Every row gives one point. Any point is a mix of the corners, with weights that add up to 1. It lies inside the corners' shape when no weight is negative. Is each point inside? If not, which corners have a negative weight?

Corners:
(1): 69,-9
(2): -55,-29
(3): -70,65
Points:
48,12 => outside (2)
30,3 => inside
32,8 => inside
16,-27 => outside (3)
-56,8 => inside
55,9 => outside (2)
18,14 => inside
40,14 => outside (2)

Corners:
(1): -106,-4,8,-13,-71,70,18,-44
(2): 31,-54,49,41,18,-14,-22,43
(3): 64,-7,30,-34,14,-26,24,-21
(4): -53,-62,-58,30,-57,-25,-7,25
(5): 37,-60,-27,64,-68,-19,65,-33
(6): 2,33,15,-13,-26,-14,-73,-69
(7): 87,29,31,24,84,-2,81,31
(8): -58,66,57,0,46,9,31,-10
(9): 1,-10,32,-42,63,16,24,-20
Points:
-35,5,20,-2,-21,21,2,-27 => inside
8,-19,2,2,-34,0,7,-22 => outside (8, 9)
-27,17,26,-11,25,16,43,-17 => outside (2, 6)
0,8,9,-3,-16,-10,-28,-36 => inside

Corners:
(1): -28,-34,22,41,-2,16,-24,-6,-14,-31,70,-6,18,-28
(2): 30,14,-1,0,-41,-46,-11,-27,63,-83,4,19,-12,20
(3): 0,24,2,-32,-3,18,-19,47,42,-37,4,11,-3,69
(4): -11,0,-59,41,21,83,34,28,-36,46,21,20,21,-34
(5): -58,7,-12,22,20,9,-49,-51,-30,14,47,6,47,-89
(6): -7,-41,-81,-86,-66,37,91,16,36,-7,-24,-87,1,52
(7): 86,-13,-38,-13,-29,63,-51,-10,9,78,-26,26,51,11
(8): -5,34,39,31,-49,-37,3,-89,-15,-96,37,33,-5,8
(9): -62,11,8,1,-89,63,-76,-52,26,70,-39,-68,-39,-12
(10): -36,67,32,50,-18,-1,18,-20,13,-87,-36,-16,10,-31
(11): 87,-11,-43,-70,-9,2,-106,-8,23,-52,-25,12,-27,75
(12): 108,62,-30,-29,48,-57,14,-57,-8,-30,13,-25,-21,-35
(13): 0,6,-90,-16,-51,62,-25,78,8,25,30,-62,80,10
(14): -76,21,-18,70,5,61,41,-7,26,-1,2,-70,27,-20
(15): 17,46,3,8,8,-30,-1,0,-16,-7,-28,-37,-15,36
Points:
2,10,-17,-2,-21,23,-17,-15,17,-14,2,-15,6,4 => outside (15)
23,18,-15,-2,-19,9,-8,-13,12,-16,-5,-17,0,11 => outside (5)
7,10,-25,-7,-25,21,8,-8,10,-9,-4,-29,1,9 => outside (5)
5,9,-9,14,-7,7,-39,-8,6,-41,17,19,23,8 => outside (6, 9, 12)

Corners:
(1): 25,-47,-25,30,63,-23,33,-40,12,-70,-18,-20,-14,-20,-16,1,-103,-26,3,-12
(2): -29,85,-3,-33,-29,4,-15,45,12,53,5,-1,7,8,-28,5,27,-26,46,31
(3): 47,-45,49,6,55,-88,10,-99,44,-54,-34,72,16,26,35,-20,-25,4,14,33
(4): -18,-5,-7,6,-25,54,28,49,-6,10,35,-40,1,10,-85,-60,37,62,69,45
(5): -38,-11,66,-25,-12,30,-48,29,-8,25,-55,-40,-18,83,4,-23,-86,-83,69,-24
(6): 21,-24,-17,-49,-22,64,9,-12,-6,25,19,18,-25,-20,-18,-28,-28,-18,-39,81
(7): 48,-22,102,26,28,108,-32,47,10,-26,16,-43,14,16,-41,27,-43,-64,30,-112
(8): 34,21,-121,-53,-23,4,-5,5,-23,23,72,25,-16,-35,-52,-103,37,23,70,35
(9): 23,-102,-17,3,18,-24,36,-36,39,-47,11,39,52,23,100,12,-40,24,33,-53
(10): -17,18,-27,33,4,26,-58,53,17,2,-4,-59,41,-68,-76,-32,12,3,-12,77
(11): -16,41,67,45,17,51,-5,84,-56,-25,1,-12,-37,39,20,33,-48,-31,38,-53
(12): -5,-95,43,-7,92,-94,32,-28,-26,-9,19,1,37,-20,49,-28,-26,-13,-16,15
(13): 20,-15,93,62,-50,23,-34,45,-65,3,21,-48,13,80,-8,-30,-112,-35,40,-106
(14): -59,21,-40,49,-18,79,-23,-26,-10,41,3,6,-34,-2,-9,-56,19,-42,0,-17
(15): 18,-73,13,-33,3,-47,10,-16,23,-33,0,31,-26,36,23,18,-55,5,-100,-36
(16): 40,-59,-23,16,29,-61,-18,-40,19,7,-74,58,-20,2,18,28,1,52,-51,6
(17): 3,25,-22,10,-11,10,-27,-2,20,32,55,-36,-56,17,-46,-9,45,-15,40,87
(18): -16,80,-48,-41,68,47,24,15,-8,-17,65,-52,-7,38,-67,-38,-26,32,17,42
(19): -67,20,-67,-45,-54,38,-65,-43,43,34,54,-42,-32,-24,-54,-20,-14,64,20,68
(20): 55,27,100,50,-34,58,-11,41,-74,-36,-19,-84,-62,29,61,9,-12,-19,49,-38
(21): -21,-107,-21,-1,42,-48,30,-80,-54,-53,-16,23,12,21,16,72,-5,-15,-11,26
Points:
12,-24,26,22,15,9,-11,-6,-8,-18,1,-14,-4,12,4,16,-31,-11,-5,-16 => outside (4, 5, 8)
-15,11,10,-1,-7,14,-10,21,-9,-3,13,-28,-1,26,-11,-43,-43,-8,44,-11 => outside (6, 7, 16, 17, 21)
-7,-13,8,-3,-20,15,-20,12,14,25,13,9,-1,14,-11,-25,-11,-7,11,1 => outside (1, 18, 20, 21)
11,-33,34,31,25,-7,-17,16,-31,-12,-19,-17,-9,5,-4,13,-30,-52,0,-31 => outside (3, 4, 6, 9, 18, 19)
-1,-7,-3,2,1,11,-18,3,4,-1,8,-19,-8,2,-19,-15,-17,-6,10,24 => inside
-5,-7,-20,5,21,-7,-8,-1,11,-2,16,0,12,-2,-25,-14,-6,9,7,9 => outside (5, 6, 20)
-9,-18,8,0,9,-5,-1,-6,-4,-5,-1,-8,-8,17,1,-3,-28,-3,5,14 => outside (7, 8)

Corners:
(1): 29,-26,-28,-65,55,-18,5,56,19,-38,-40,-54,-41,20,-27,34,-20,-42,27,-47
(2): -53,-5,0,-46,-7,-43,23,11,27,6,-5,46,-14,-31,17,29,7,12,31,-60
(3): -39,10,24,-17,-17,-23,56,41,20,15,33,19,-23,29,36,-18,13,-24,-24,-13
(4): 71,-37,-9,-17,-75,34,70,-17,5,-50,-51,31,2,84,24,25,74,-21,-69,-26
(5): 74,9,7,24,34,94,-35,11,-32,-66,32,2,-45,-15,52,-18,-54,-53,20,105
(6): -62,-35,-48,-2,34,1,-36,8,36,18,7,-10,-60,14,21,87,-20,17,30,-34
(7): -34,-56,48,-17,-41,23,4,-31,28,24,-7,14,14,54,-24,-46,19,-19,24,-9
(8): -48,39,-34,24,1,-45,43,36,45,6,-38,-25,8,6,-5,-39,17,38,-15,25
(9): 45,43,4,-22,59,63,46,-38,13,-14,3,-48,-68,19,-7,-38,23,-38,-12,37
(10): -59,-52,16,63,27,27,29,59,-8,-29,30,25,-1,-33,19,25,23,-41,56,16
(11): -12,-66,-4,2,26,44,13,-15,-21,-4,18,9,-20,64,27,34,-42,-28,34,30
(12): -27,-37,25,23,-3,64,-9,-79,-52,23,10,24,-13,17,14,8,56,28,-33,71
(13): 11,6,-49,43,2,22,-3,63,0,-40,-54,-11,17,4,-48,-8,1,20,-24,19
(14): -25,-57,-92,14,22,-28,-29,-17,13,41,-21,58,-65,-41,-24,74,-35,36,-3,62
(15): 21,20,48,0,69,-27,-65,-73,12,10,-11,-44,-27,-27,-91,3,73,51,32,-24
(16): 19,29,-17,1,-34,-41,-1,-7,-42,0,26,50,-52,-42,31,21,-28,-29,-6,41
(17): 54,-37,23,-31,-29,24,17,-27,-57,15,24,0,12,17,-10,-32,30,0,-23,-6
(18): 51,5,24,-1,-3,-41,27,36,0,-58,20,-47,-72,-21,-33,17,-13,16,16,-52
(19): -41,10,10,-12,-25,20,-20,33,-19,17,34,31,-13,-20,-75,3,93,45,38,33
(20): -83,-6,-74,30,-57,-78,6,56,-10,36,-70,70,45,20,-42,-64,91,68,-65,9
(21): 31,-90,-64,56,31,47,-61,-17,-37,-114,-28,-42,21,121,-1,20,-40,6,-80,64
Points:
10,-16,-15,-12,13,4,6,20,1,-21,-17,-9,-23,15,-11,9,7,-9,-1,0 => inside
13,-3,2,9,2,5,8,0,2,8,5,11,-36,-7,-9,4,6,-11,8,2 => outside (1, 2, 8, 12, 19, 21)
18,-18,4,6,18,19,-7,7,-19,-33,7,-14,-21,15,0,-1,-12,-17,3,10 => outside (4, 8, 14, 19)
-27,-29,-11,1,-22,-28,9,28,4,4,-20,27,15,2,-32,-8,33,6,1,-3 => outside (5, 6, 9, 11, 12, 18)
-21,-24,-31,-5,9,-17,-4,26,7,-4,-21,14,0,10,-13,16,15,15,2,-9 => outside (7, 9, 12, 16, 18)

Corners:
(1): 2,-19,5,-8,-13,4,-17,-19,7,2,20,-10,8,2,26,-18,6,-14,12,47
(2): 2,-11,-5,-7,-8,-12,-14,-9,-13,-11,3,-9,-22,-4,-15,4,-20,-10,20,2
(3): 18,8,9,4,-3,14,8,24,-14,0,25,-15,2,20,-121,20,14,4,5,30
(4): 0,-11,6,26,1,-27,-8,-4,3,13,-18,-6,19,16,29,2,-20,-4,6,1
(5): -34,-9,7,2,1,10,-29,-12,-1,13,-16,-7,-6,23,32,21,-20,22,-16,-4
(6): -1,-13,-4,10,-11,-2,3,1,1,-4,-16,-21,2,-19,18,6,6,-7,-10,-1
(7): 5,-1,-40,23,19,-11,0,-8,-4,2,-19,2,-2,1,20,-5,-4,4,16,-2
(8): -1,53,11,0,3,2,13,1,10,-1,21,4,2,17,23,-2,-2,1,11,-15
(9): 14,1,13,-64,8,-9,1,-7,-11,20,-1,-1,1,4,-3,-38,9,-17,-1,-15
(10): 3,9,2,0,-24,2,4,7,-25,14,1,-15,11,-15,3,17,2,25,34,-1
(11): 7,31,13,24,17,7,3,-35,0,8,4,26,0,24,-51,-18,1,5,7,12
(12): 7,30,-11,-23,25,17,1,16,0,2,-4,43,11,3,17,8,-56,-6,15,-10
(13): 1,34,11,14,5,9,15,7,-22,-7,-18,-5,3,17,16,0,5,2,20,-10
(14): -45,-7,0,1,12,-18,-16,10,15,-7,-14,-13,4,10,37,-17,-14,-1,10,-13
(15): -9,-5,8,-8,-49,-3,6,-5,-19,-17,25,-6,-7,4,20,21,2,7,-13,15
(16): -4,-3,3,11,5,4,-5,6,2,-20,39,-1,3,1,15,6,4,-1,22,-3
(17): 6,2,12,11,-19,13,1,0,6,-19,3,-3,-14,22,-11,4,5,26,1,-14
(18): 4,-8,-7,18,5,-2,-57,-10,2,8,-15,-10,43,-8,5,-29,20,24,-20,34
(19): 5,23,-3,3,13,-12,7,2,-2,-19,-10,12,-16,5,21,4,7,23,12,-9
(20): -3,-8,14,0,-11,2,-21,4,2,-1,-17,8,5,1,14,-5,16,-10,12,-16
(21): -14,3,-2,-26,11,2,2,-10,10,-21,-5,-4,4,-3,-15,18,11,-14,6,-6
Points:
4,5,-1,-10,-6,-5,4,2,-9,2,-7,-3,-1,-1,17,9,-5,-6,9,0 => outside (11, 14, 16, 17, 18)
0,6,2,1,-3,-3,-4,0,-7,1,2,-2,4,4,6,0,-2,2,10,3 => outside (17, 21)
0,5,3,3,-5,2,-3,0,-7,1,-1,-6,5,2,-3,4,2,7,10,4 => inside
-4,4,0,3,0,-1,-5,-3,1,-3,0,-2,1,8,12,-3,-2,4,8,1 => inside

Corners:
(1): 25,34,-13,-6,5,51,-29,-14,48,61,14,-6,3,-15,50,63,42,-21,42,12
(2): 42,-52,70,89,40,45,32,-3,-19,-3,-20,-6,-55,7,10,-52,2,-54,51,21
(3): -42,-28,24,-34,-47,-74,-40,-8,-38,-20,0,-25,11,27,-9,31,14,-32,-52,-41
(4): -33,2,-1,-39,-39,83,23,5,57,20,9,9,38,-3,20,31,35,26,7,-1
(5): -41,-23,35,-17,3,-54,-4,-11,-24,-21,45,29,-10,7,36,-7,-30,-16,-49,22
(6): 32,10,12,-38,-26,58,-5,-1,10,20,-8,-8,5,3,20,22,-6,16,26,65
(7): 31,-15,24,-44,4,-58,-15,-28,27,-25,28,30,18,20,-7,-12,30,13,9,-46
(8): 9,49,-15,-16,-34,43,0,-26,69,24,-36,0,5,-23,5,-9,11,-22,1,49
(9): -75,-43,35,-46,16,-79,27,-57,-21,7,43,-39,-2,43,-3,-12,11,-2,-7,1
(10): -12,19,3,-51,13,55,-4,-4,-1,47,-46,0,9,-70,-19,11,-22,20,12,28
(11): -3,-21,-18,-16,-16,32,2,24,10,79,-3,-28,20,-27,10,-8,9,50,-9,42
(12): -6,-65,-1,46,21,-4,29,-4,5,19,-20,2,-80,-2,13,15,-19,-62,45,13
(13): 41,-1,-53,-21,15,59,46,9,7,30,4,-12,1,-32,9,21,22,8,-23,1
(14): 13,-59,11,42,19,50,2,-10,-5,-43,35,-30,-15,-52,-20,-31,-15,-78,52,32
(15): 12,-49,20,121,14,-9,46,-11,11,3,1,-44,-28,-36,10,7,-36,-42,23,36
(16): -41,1,-1,-9,18,-48,-7,25,-10,-45,2,-14,-18,15,31,-33,39,0,-15,-21
(17): -29,40,1,-8,-11,-64,9,-3,-8,-6,53,21,21,57,-53,17,17,35,-17,-30
(18): -18,10,26,-43,5,-88,4,33,17,8,24,-7,30,34,-28,20,-18,4,5,-19
(19): -20,20,10,-29,-41,-30,8,-1,-44,7,4,-2,62,39,2,-47,-10,0,20,-60
(20): -2,-18,-31,-10,16,54,-30,-9,31,31,-19,-14,16,4,9,11,-28,26,-6,13
(21): -14,-3,1,-28,-7,-41,-26,-3,-23,-8,-13,37,83,15,11,-6,30,-2,-5,-1
Points:
8,-19,4,2,1,36,31,-19,1,18,-4,-12,6,-22,-7,-19,5,-7,31,25 => outside (1, 3, 5, 16, 18, 20)
-7,-12,10,-7,-7,-6,6,4,1,15,27,-18,11,14,9,-1,8,12,0,1 => outside (8, 10, 12, 21)
13,-21,7,6,-14,39,-1,-3,-10,13,-1,-9,32,-22,15,-14,-2,-7,15,6 => outside (8, 9, 12, 16, 17, 18)
-13,-8,7,-15,-7,-12,-2,-3,2,13,2,-4,7,8,12,6,8,1,-8,0 => outside (14)
-13,-1,11,-16,-8,0,7,-6,10,8,3,3,10,12,11,6,6,0,2,1 => outside (11, 14)

Corners:
(1): 43,-46,1,40,-58,-40,-89,-64,-52,-21,44,-34,-11,-103,38,3,29,26,17,30
(2): 18,-29,20,78,77,47,20,37,23,-16,34,49,49,87,-31,40,-25,-37,33,-37
(3): -33,-26,-57,52,55,50,95,26,28,-68,22,69,33,-17,-6,74,-39,-74,5,-78
(4): 48,47,-38,22,-10,-32,-57,-9,-35,-2,-17,-36,11,31,38,84,-18,11,-19,-5
(5): 7,-72,31,-62,-28,36,54,-3,21,26,-2,3,81,42,9,-37,-21,-44,-11,-41
(6): -19,-4,79,67,26,23,50,115,31,-49,-31,30,-10,71,-86,53,-68,-43,12,-43
(7): 9,-1,-15,41,43,-75,5,-57,1,20,26,-15,-30,-112,-4,-39,22,12,7,-22
(8): 40,8,14,-37,-58,-6,-17,-40,4,15,-86,-81,59,-29,34,-57,77,-17,-21,24
(9): 1,2,5,54,-12,21,-23,-26,-23,-38,55,-1,-36,-67,48,22,24,14,-68,8
(10): 32,31,21,-21,-5,-59,-35,-1,-30,-20,-17,-37,21,-19,-23,24,11,-18,-19,26
(11): 57,-40,-47,22,-13,-14,8,-58,-16,-23,34,-5,-59,-2,-14,-15,21,29,10,44
(12): 38,1,38,-70,-35,28,20,54,40,20,-29,88,31,21,-15,-42,55,-73,59,-5
(13): -18,23,-42,8,-8,-2,-49,-24,-74,-17,-13,-8,-23,-27,54,-73,26,-49,9,-4
(14): -49,-54,5,11,30,59,12,106,25,15,-8,47,19,77,-76,114,-29,23,-1,-2
(15): 23,15,-37,72,44,12,-15,-6,-42,16,84,-27,-33,-58,13,42,-60,-30,-7,38
(16): 67,-37,5,21,-42,18,-14,-40,-33,1,-45,29,23,28,-18,-14,-8,-37,-25,7
(17): 66,-6,8,-55,0,-39,-65,-79,2,-10,-24,-32,-5,-29,73,14,-2,7,10,53
(18): 0,-11,-52,53,5,-77,-33,-24,-41,25,45,3,-31,-53,34,-28,8,49,-23,64
(19): 42,23,6,31,50,95,72,26,-14,-62,-1,99,41,74,-18,42,-47,47,36,-19
(20): 84,-31,-12,-80,14,23,5,17,41,-20,-23,32,18,8,39,-65,12,-8,21,-17
(21): 18,-28,32,-1,7,-86,-20,-2,-75,21,-34,11,2,-29,54,42,48,-31,47,-36
Points:
1,-12,-5,34,9,17,16,7,7,-21,12,18,5,11,-5,13,-6,5,4,-3 => outside (10, 15, 16, 20, 21)
18,-11,5,5,7,-5,-3,5,-1,-7,1,-2,2,-11,6,8,6,-22,7,-8 => outside (16, 18, 19)
58,-18,9,-24,-16,-24,-30,-47,-6,4,-11,-13,10,-18,21,0,25,13,7,14 => outside (3, 6, 13, 15, 18)
18,-17,5,5,2,5,6,-3,-7,3,-3,17,14,9,9,9,0,-24,6,-5 => outside (1, 10, 20)

Corners:
(1): -13,18,-25,4,36,-55,-26,12,55,52,16,24,-7,-3,-28,31,23,-45,43,17
(2): -35,37,21,-18,-42,-34,36,-76,41,17,-11,-8,57,-20,44,-11,34,-47,32,54
(3): 12,36,47,11,40,-50,23,29,39,-78,-7,24,28,3,-19,4,16,38,36,0
(4): 55,16,-50,-14,-44,-42,-56,-8,-39,59,-94,7,-24,-23,-9,-48,46,-12,16,12
(5): 76,-12,-30,-47,35,-28,-20,22,23,-17,-65,51,-39,-11,-40,33,-15,48,7,42
(6): -43,-25,-41,-42,38,-44,16,40,19,46,28,-41,40,-116,-65,37,16,37,40,-50
(7): 25,45,-57,-2,-79,42,73,-79,-54,-58,-10,77,-21,-55,-22,13,-51,-29,15,38
(8): 49,9,63,36,-57,-7,56,27,-16,10,-49,2,43,-20,18,46,29,-53,32,2
(9): 11,13,-47,10,-1,-64,-19,-55,62,17,-31,42,40,-2,1,-4,87,-15,18,6
(10): 30,-3,50,23,-33,60,-26,-6,-83,-88,-17,-38,56,-33,-6,57,-24,68,-25,65
(11): 56,44,28,-22,7,34,45,-25,27,-36,-35,59,3,-13,-47,15,-10,-8,-17,-38
(12): 70,30,-69,-49,10,19,14,1,-27,32,-38,3,-41,-71,25,-2,-26,-36,14,-50
(13): 9,-42,-44,0,-1,-5,-21,47,48,-4,28,-22,58,-15,-45,2,27,4,-39,12
(14): 13,4,-41,21,-89,47,17,-71,-6,-47,-64,-21,-16,-46,39,10,17,50,-37,29
(15): -62,-46,-22,-5,26,40,62,-84,13,-10,-18,28,-31,30,47,-34,90,-49,-47,12
(16): -22,43,-23,23,-19,-70,-26,-67,-31,29,-42,-11,42,22,71,63,13,-47,-36,3
(17): -17,27,-5,9,-51,51,-20,11,21,-71,-27,49,87,4,-38,81,-44,-4,37,-23
(18): -23,-3,-23,-56,-22,-19,-49,-11,20,25,16,-33,-13,-27,44,10,104,-52,-60,-1
(19): -43,-46,-36,-84,13,-33,-37,-75,31,66,30,-54,-54,-45,29,7,43,-54,-25,-44
(20): 44,40,-63,18,-5,-42,-32,-37,-66,-50,-87,-68,-11,49,-7,47,-6,-17,-20,105
(21): 38,50,-39,-79,13,-45,67,-91,24,46,-24,41,-36,69,-3,-22,50,45,32,52
Points:
24,9,-12,-8,3,-14,1,-16,7,1,-36,7,-6,9,5,13,32,-13,-4,12 => outside (2, 6, 7)
33,-5,-38,-28,-25,0,6,-28,-39,7,-42,-16,-25,-28,18,18,13,8,-26,24 => outside (1, 2, 3, 9, 11, 17)
5,3,-43,-31,-9,1,5,-54,6,-3,-10,-10,-15,-25,2,8,21,-8,-17,31 => outside (3, 4, 8, 16, 17)
15,4,-34,-19,5,-1,-23,-7,19,-19,-28,0,1,-11,-14,18,21,15,-6,2 => outside (2, 7, 8, 16)
